Each row is a point. The points of each table are mixes of a few directions, plus a little noise. How many directions does each table use, and how many do they share? Where both have some left over, give the other angles between the two spaces (their principal angles), to ten degrees, smallest first.
(in the rows, 128 means zero)

First (5 x 2)
[[175 175]
 [153 151]
 [110 113]
 [ 51  53]
 [151 151]]
Second (5 x 2)
[[127 127]
 [182 181]
 [147 145]
 [ 49  51]
 [136 136]]
Directions: first 1, second 1, shared 1

First (9 x 6)
[[104 121 133 161 122 141]
 [111 127 133 140 121 133]
 [145 111 117 165 145 144]
 [117 118 128 160 129 141]
 [126 127 128 133 129 130]
 [154 145 124  69 130 104]
 [105 122 133 157 122 139]
 [185 161 121   7 133  80]
 [104 120 133 163 122 141]]
Second (6 x 6)
[[124 118 147 119 141 151]
 [125  95 115 128 124  70]
 [117 123 168 122 170 142]
 [133 179 121 149 132 124]
 [130 151 118 145 133  91]
 [141 102 101 106  69 189]]
Directions: first 2, second 3, shared 0; angles 80, 90

First (9 x 11)
[[113 249 140 221 183 138 134  66  78 140  70]
 [124 104 132  88  90 116 140 134  99 145 124]
 [131 117 107 140 159 145 118 114 151 134 144]
 [140  99 150 115 131 109 123 154 125 142 143]
 [104 154 143 144 136 132 138 147 120  97 103]
 [133 112 119  93  62 114 124 136 145 126 131]
 [140 128 131 146 137 120 109 137 159 132 141]
 [105  87 107 102 116 141 130 139 135 139 130]
 [162 102 122 102 141 137 138 124 141  97 166]]
Second (10 x 11)
[[ 99 121  97 105 103 150 144 109 110 134 109]
 [203 146 175 175 167  80  87 134 162 152 172]
 [112 149 108 112  89 144 147 119 129  85 109]
 [ 73 118 108  98 107 160 159 142 110  88  97]
 [181 140 155 159 151  96  98 124 150 153 158]
 [118 122 111 119 119 136 132 112 117 146 123]
 [ 91  88 131 117 156 140 138 156 106 144 119]
 [126 118 152 136 154 122 127 162 132 113 132]
 [ 96  91 120 115 148 141 135 135 102 165 120]
 [182 189 123 143  84 110 114  88 161 100 140]]
Directions: first 6, second 3, shared 3

First (10 x 18)
[[153 104  92 138  96 124 136 126 115 150 143 125 113 142 126 118 159 178]
 [249 149  71 138  55 226  24 179 127 178 141  53 107 138 142 132 190 198]
 [137 141 135 111 146 112 153 117 135 123 115 135 123 125 132 133 127 104]
 [119 138 142 120 146 121 137 123 134 118 119 132 131 122 129 131 117 105]
 [103 140 157 111 138 123 157 131 116 150 103 178 133 127 140 142  84  82]
 [102 133 153 124 162 117 144 118 134 109 119 131 135 113 128 127 108 102]
 [ 65  96  98 155  72  66  90 119 148  63 189 138 154 180  80 126 156 144]
 [140 132 130 124 151 126 140 118 135 119 122 110 123 115 131 123 136 128]
 [105 121 161 137 169 160 145 133 107 150 104 129 129  90 146 118  88 130]
 [105 126 140 122 143 105 154 116 129 120 122 148 131 128 126 129 115 108]]
Second (10 x 18)
[[216 159  15 119 106 131 126 119 103  72 148  97 142 147 156 158 163  71]
 [121 118 148 135 135 161 140 142 102 176 108 144 122 109 145 122  98 146]
 [132 158 151  99 133  95 127 118 168 108 121 135 125 143 112 140 141  91]
 [117 115 150 116 115  88 152 116 151 151 128 152 109 147 105 119 148 158]
 [ 91 137 160 152 167 196  83 155 108 114 116 102 156  84 149 128  70 103]
 [ 56 117 220 125 147 101 119 126 174 141 120 146 121 124  90 110 116 153]
 [176 101  48 151 101 162 154 134  61 158 138 125 123 124 164 125 134 162]
 [114 104 121 143 118 117 129 123 126 127 143 125 126 133 117 115 140 162]
 [104 132 185 111 136 111 141 128 152 159 109 155 114 130 114 123 119 134]
 [151 141  82 130 122 118 110 120 133  73 149 100 143 139 127 140 151 100]]
Directions: first 5, second 4, shared 3; angles 60
